Each row is a point. A path goes straight from each point to the next, and from the last back to the first. The post is the endless flat space through its rows: a point in 2 columns, a line in 3, a plane in 4, and so on, so that a path can go around it. How many times does the path go around the post? Going back the other way cancels.

Post, one row:
[[-13  27]]
Path:
[[ 31   2]
 [ 35  44]
 [-12  81]
 [-47  70]
 [-43  17]
 [  6 -29]
 [ 13  25]
 [  9  46]
 [-28  51]
 [-32  25]
 [-42   6]
 [-41  48]
 [ -4  52]
 [ 30  41]
 [  4 -13]
 [-29  10]
 [-66  40]
 [-34  81]
 [ 20  51]]
Times around: 0

Post, 5 rows:
[[ -5  -9  23 -35  13 -50]
 [-23  -9 -81  27 120  57]
 [ -6  16  67   2 -31  46]
 [ 15   8 104  14  -7 -18]
 [-21  19  22  58 -60 -15]]
Path:
[[ 27 -24  84   7 -29  -7]
 [ 24   2  -5   9  30   9]
 [ -9  50 -47  -3  42  61]
 [-48  45  20   9 -30  16]
 [-56 -16  55  42  -7  -5]
 [-41 -38 -29  46 -32   7]
 [ 26 -25  32  20   8 -13]
 [  5  36   7  41   8  75]
 [ 50  49  16  15  15  74]
 [ 54 -11  71 -11   8  75]
 [-21 -53  11  -6   0   5]
 [-40  -1  56 -19  68  77]
 [-35  10  13  47   7 -10]
 [-46 -33  12  13  -9 -53]]
Times around: 1

Post, 10 rows:
[[ 16 -26  -7  15  72  -2  -3  73 -44 -53  -6]
 [-13  44 -60   1  18  -8  -5 -27  46 -12   6]
 [-14  -1  27   8 -40 -14   9  -5  39  30 -61]
 [-15  69  24 -57   1  26 -19 -26   0  10 -19]
 [-15  18   0  39  76  54  -9 -12  63 -49  36]
 [ 52 -29  45  19   7 -78  13  -3  34 -16  -9]
 [-18  16  21 -11 -67 -14 -47 -23  17 -35 -56]
 [ -4 -75  45 -31 -42 -43   4  37  26  26   1]
 [ 55 -96  36  17 -33 -21 -28 -29  22  37 -12]
 [-28  90 -31   1   3  70  33 -73  -2 -60  18]]
Path, 17 rows:
[[ -56   50  -74  -21  -45  -31   10  -70   19   96  -21]
 [ -32   18  -21    5  -18 -116   19  -59   61  -26  -30]
 [  30  -12   16    9   56  -37  -12   -6   35  -13  -52]
 [  12   31  -22  -72   22   30   15   28   43  -13   -2]
 [  57   22   16  -16    0   22  -42   24  -62  -22  -48]
 [   9  -16  -39   20  -34  -55  -10   12    8   50  -22]
 [ -75   20   63   40  -24   17  -56  -22   62  -49  -15]
 [ -91    1   31  -25    3  -16  -24   -1   72   -9   -9]
 [ -31  -24   29  -23   54  -78   28   36  -36    6    4]
 [  22   45   -4    8   59  -70  -17  -16   23   46   17]
 [  18    2   34   48  -37    0   24   28  -31  -66  -11]
 [  49   30   20    0   24  -15  -45   45   48  -67  -52]
 [  93  -21  -45   14   11  -34   -8  -77   47   11  -19]
 [  28  -40  -10  -20   24   22    9  -55   50  -80   33]
 [  59   43    5  -22   84  -21  -33   42   26  -20  -66]
 [  52  -14   47   16    8    9   10  -40   26  -21   40]
 [  30   23   67   48   24  -36  -36  -18   67  -27   -4]]
Times around: 1
